Each wall is flat, endless, passes through zero and stands at right angles to its row. A trip goes straight from one point to another. Which walls does it cross, in order?

Walls:
(1): [68 16]
(2): [ 56 -31]
(3): [-22   3]
(4): [ 53 -33]
(5): [ 9 13]
(6): [26 -8]
(7): [ 59 -22]
(8): [  3 -41]
Trips:
[47 31] to [  7 -23] -> 8, 5
[ 34 -18] to [ 15 -25] -> 5
[25 11] to [ -6 -31] -> 8, 5, 1, 3

Walls:
(1): [ 20 -58  -1 -60  22  46  46 -25]
(2): [-25  50  46  37 -19  -6  -8  50]
(3): [-35  26 -50 -18  -7  25   1 -64]
(4): [ 48 -61 -13  10 -11  38   8 -23]
(5): [ 66   8 -11 -14  -2 -21 -27 -45]
(6): [ 29  40 -13   6  83   0  20  -9]
Trips:
[ 19   6  23  33 -19  -4 -17   5] to [ 30   3  64   0  23 -17  27 -24] -> 6, 1
[ -2  24 -12  11 -21  -4  16  12] to [  2  -1 -18 -16 -17 -27 -38  -8] -> 5, 2
[-54  20  44  -3 -19   6 -51  20] to [-25  20  -1  45 -45  27  11  41] -> none
[-54 -17   9  41 -17  -6  37  28] to [ -5 -28  -3  51 -37 -25 -25  30] -> 4
[ 62  30 -19   6 -16  -2  35  24] to [  7  15  37  21  17   0 -41   1] -> 4
[-53  36  42 -20 -47  15 -12  59] to [ 21 -10 -61   6 -55 -27 -47  12] -> 5, 3, 4, 2
[ -6 -33 -55  17 -11 -49  -7 -20] to [-10  30  32   7  27 -32  39  62] -> 4, 3, 5, 6, 2

Walls:
(1): [ 62  19 -21 -54   0  31 -31 -10 -22 -56  -9  47 -36 -36]
(2): [ 11  40  -8 -55   4 -40 -11  23  -3  -5 -24 -29  -3  76]
(3): [ 10   0 -40  -2  30   4  -7 -34   6 -35 -43 -33  -1 -23]
(4): [ 15 -37 -13   6  -3  -9   8 -52 -23 -20 -26 -25  21 -35]
(5): [-23  -7  24 -36  -2 -59 -24  22 -44 -60  29   2 -14  13]
Trips:
[ 34 -28 -70   2 -32  22 -21  20 -24  10  30 -47  29   5] to [-12  13   4 -25 -17  16   2  15 -21 -74 -19 -30 -32  18] -> 5
[ 38 -13  64   9  32 -25 -14  -5 -27  61  20   0  -8   6] to [-41  -3 -16   6   3   7 -53  52  -1  11  13   7 -27 -39] -> 1
[-44   3 -10  22 -28  10  15  23 -29  22   9 -40  27 -10] to [ 44  30 -13   4   6 -34 -33 -13 -17   7  -9 -68 -18   8] -> 2, 3, 5, 1
[ 12  37  10  -9 -17  33 -51 -39  35  55  36  15  -4  21] to [ -9  35  11   8 -19   3   6 -30   9  11 -12 -59 -28 -38] -> 2, 1, 3, 4
[ 39   9 -84  12  12  42  48 -30   6  63   8  11   8 -26] to [-53  -3 -36 -38  16   2  35   7 -19   7  32   6  -2 -50] -> 5

Walls:
(1): [ 12  38 -18  17  81  13  24  28 -28  31 -61   8  -5 -21  12  38 -15  52
  13  11   6 -34  46  21]
(2): [-23  34 -13  13  -2  -3 -12 -53   6  -8  -9 -49 -17  23  -6   4  13 -47
 -38  41 -55 -22 -37   5]
(3): [ 45 -67 -22  21  -1  39  46  14  15  16 -34   7 -42 -19 -55  11  14  89
 -84  33  -6 -19  37  13]
(4): [-46   8  -8 -24   7  13 -19   8  32  27  36  42  20  26 -35 -31 -15 -19
   5  57 -22 -16 -11  10]
(5): [ -9  33 -23 -29  11  15  16   9   9 -18   6 -73 -43 -14 -57 -28  12   0
  -6   2 -30  26  50  18]
(6): [ 12  -3  35  36 -63 -32  -1  -2  22 -16 -19  52 -61  -6 -11 -19  46  68
  -7   1 -18  -1  -4  34]
(7): [ -4  36  -7  30  -3 -46 -10  64  67 -14  -9   4   4  -6  23  31  -7 -13
 -33  24  10 -39 -29  63]
(8): [-77 -27 -43  -8  10 -12   4  13  -4   1  46  23  20  48 -46  13  43   7
 -42  19  -2 -31  23  -5]
(9): [-53  14 -15   3 -60  39  19  31 -26  11   6   6  47  22 -28   7 -31  70
 -64  20  60 -19 -25 -19]
(10): [ -5  26 -36  29 -10   9 -10 -16  25 -75   2  38  20   0  43   2  16  24
  20 -36  42 -34  38  26]
Trips:
[ 74  48   2  54   1 -14 -10   1 -53  32  44 -12  11  42  -4  52  49  34
 -69   8   1 -22  -3   6] to [-29 -37  14  -6 -11 -34  -1  -9 -19  74   3 -39  22 -14  12  -6 -12  -1
 -73   6 -16 -15 -10 -43] -> 6, 1, 7, 4
[-11  18 -11  -8 -32  -6  17 -26  19 -71  27  10  30 -12  -9  -8  11 -10
  -2  19 -13  40  13 -11] to [ 51  11  32 -10  19  64  10  -1 -30 -45 -13 -22  41  54 -56 -32 -64  12
  -3   6 -29   9  51 -24] -> 6, 8, 3, 2, 10, 1
[ 38  26 -16  26  35 -16 -35  32   1   9 -30  -7  -5 -37  -2  -4  12   8
   0 -24   8  43  -7  43] to [ 42  25   1  66   5  57 -27 -42 -10  16  32  36  19  13  10  54  13 -13
  72  27  18  -1  25 -16] -> 3, 5, 6, 7, 4

Walls:
(1): [  8   3  28   0   2 -29   4   2 -19  -3   7  11 -28 -28 -28  43 -24  27
  23  36  19  53   3  13 -10  33   6  30 -15 -29 -13 -39  20  35 -35 -49
  60 -30  53  21   8   8  35 -10 -14   7   1  22]
(2): [-23 -42  -5   4  53  10 -28  38  20  12  -3  16  -1 -10 -21 -13 -27   2
 -18 -13 -39 -35   0   3 -25  11  -1   7  -6   1  32  30   7 -34  10 -21
   7   9  13  -3  39  20   3 -32  -2 -15  11  15]
(3): [ -8 -12  -5 -14  12 -24  43  16 -14 -18  16  -4 -15  16 -14  -1 -28  -6
 -13  13  -2  32   3  -5  35 -24  18  15  30  -9   0  31   0 -48 -16  10
  -6 -22  15  14 -11   4   7  14   1  11  30  12]
(4): [-30   2  16  20 -26 -21  -2 -14   8  -4  32  27  -5  12 -11  40 -52   5
  10   2   4 -17 -25   4   9 -30 -29 -14 -31   9 -25 -27  -3  -4 -12  21
   7  14 -16 -11   1 -13  37  15 -26  -5  17  -6]
(5): [ 17 -30 -10 -13 -20  17  -4  -3  -2  12  35 -14 -18  30   0 -10 -29  -9
  23 -15 -23 -28 -32  -4  -1  -2   0 -13 -21   6  -6  22  19 -14   1   3
  22  -6  32  27 -22 -15  -6  17 -13  29 -20 -22]
(6): [ 37  -6  19 -36  59  20  -4   0 -47  13 -28 -19 -18  15 -17 -17   5 -12
  26 -24 -29  14 -43  13 -47  37 -20  13   9   4  -7  19  14  23  44  14
 -13   7 -66  70  32  15 -12 -42  -8  21   6  28]
Trips:
[  1  -5 -18 -18   0 -18 -19  24  44 -15  -3  25 -64  -2  17  18  -3 -25
  -5 -35   4  25  20 -35  -8  -7  13  -7   7  23  -4  -9   5 -28 -23  -8
  30   1 -24  -8  13 -11  16  21  41  24  -4  22] to [ 35  24  21 -30 -32   0  21  50   9  28 -31   2  30  14  53  29  20 -28
  -4   9   1 -22  29 -16  -5   7  39   7 -10 -27   7 -18   5 -37 -40  19
  -2 -20   4  14  40 -13  20 -13 -25 -10 -28 -17] -> 4, 2, 3
[ -9   7 -16   3  -3  16 -19  -1 -34   7  -2 -20 -18 -12  19   6   3 -26
  40   1  15 -22   7  24 -23   2 -12 -27  21  -9   2 -21 -26  21 -12 -10
  13  36 -23  23  25 -32 -15  28  17 -12  -1  12] to [-13  -8 -52  12 -18   2   1 -40   3  62  -1 -21   0 -14   3 -14  -4 -10
  -6  -2   0  30 -17  25  10 -10  15 -11   9  19 -11 -22  -2  -9 -29 -19
  18   8 -25 -11  13  18  25  32  14  10 -17   3] -> 5, 6, 1
[ 15   1 -31 -24  -2 -17   7   5   0   2 -13 -23  41  12  46 -20  15 -20
  -3 -28 -11   7 -38 -24  10   4 -11   7 -37 -23 -36  -5  -3  -6  -5  17
 -20   1 -20  -3  26 -47   4  17 -43  19 -33 -13] to [-13 -17  14   9  39 -17  10   1 -24 -50 -14  21  12 -23 -13   1 -19  25
   6  22 -31 -55  25  37   2 -31 -29  -8  23 -16 -22 -15  -8 -11   8   7
 -21   5  27 -25 -16 -21  23  -8  37   3   8 -26] -> 6, 3, 2, 5
[ 13  -1 -21   5 -20 -33  17  -2 -21  25 -28   6 -15  22  13  -9 -21 -12
  51 -28 -21  -3 -16   6  22 -15 -18  22   4   6   0 -39  15 -58  15  -6
 -15  16  -2  -9  17  49  58  -8   8 -23 -16 -10] to [  9 -15  16  -8  43  -5  -4  -3   4   6   7 -17 -11 -14 -17 -26  -4 -19
 -20  30 -27  -4  51   9  -3   3 -22  13  26 -12   4 -39 -19  20  22 -28
 -30   2  21  -5  19 -37  38 -10  19  44  -1  13] -> 1, 5, 4
[ 11   4  -8  -2 -29  20 -22 -31  12   8   5 -10 -48   1  -4  24 -15  21
  -9   0  38 -19  -7   5  19 -22 -23  -2 -40   3 -13  28  -2  17 -10  -6
 -27  -9  26   1  -6  25 -27  -4   7  20  -9  -1] to [-24  -1   7 -12 -23  14   6  51  26  21 -22  19 -21  -6 -23   9  -1  22
  25  42  -6  32  -6 -40  26   3   6 -36  53  -1  -5 -10 -23  24  17  27
 -27   2 -24   0   2  15  13  25  -5  20   5 -25] -> 1, 3, 5
[-10  18 -18  56  -8   2  -9  11 -28   5 -32  -2 -11 -10 -11   9  -7   0
   7   5 -17  34  10  14 -22  -1   8 -11   4   6 -16  -7   5  17 -16  -1
  16   2  10 -11  -4   9 -22 -23   7  12   4   4] to [-39 -24   5  17  14  18  -4 -20   9  -8   4   8  -6 -24  42   1  -8  25
   4  -3  21  -7  -6  32  12  -9  10  32  -6  28  15 -58 -19  20 -17  30
 -23  22  23 -28  29 -34   0  35  28   6  19   9] -> 6, 4, 1
[ 23  -9 -33   8  19 -28   3   2 -20 -21 -21 -23  -1  32  17  11 -18  10
  16  -7 -30  -8 -16   7   4   3  21  10  -5 -17   5 -16  12  -8   2 -52
  11  22  32  24 -16 -13 -13 -37 -23   3  -2  36] to [-20  36  -2  -5  42 -13  28  23   3 -20 -11  33   1  -7 -23 -19  20  10
 -11   9  24  21 -16 -16  10  26  16 -36   6  95  -5  14  -3  -2 -22  -3
   6 -22   9   4  19   1 -29  12 -18 -41  25  -6] -> 5, 6, 1
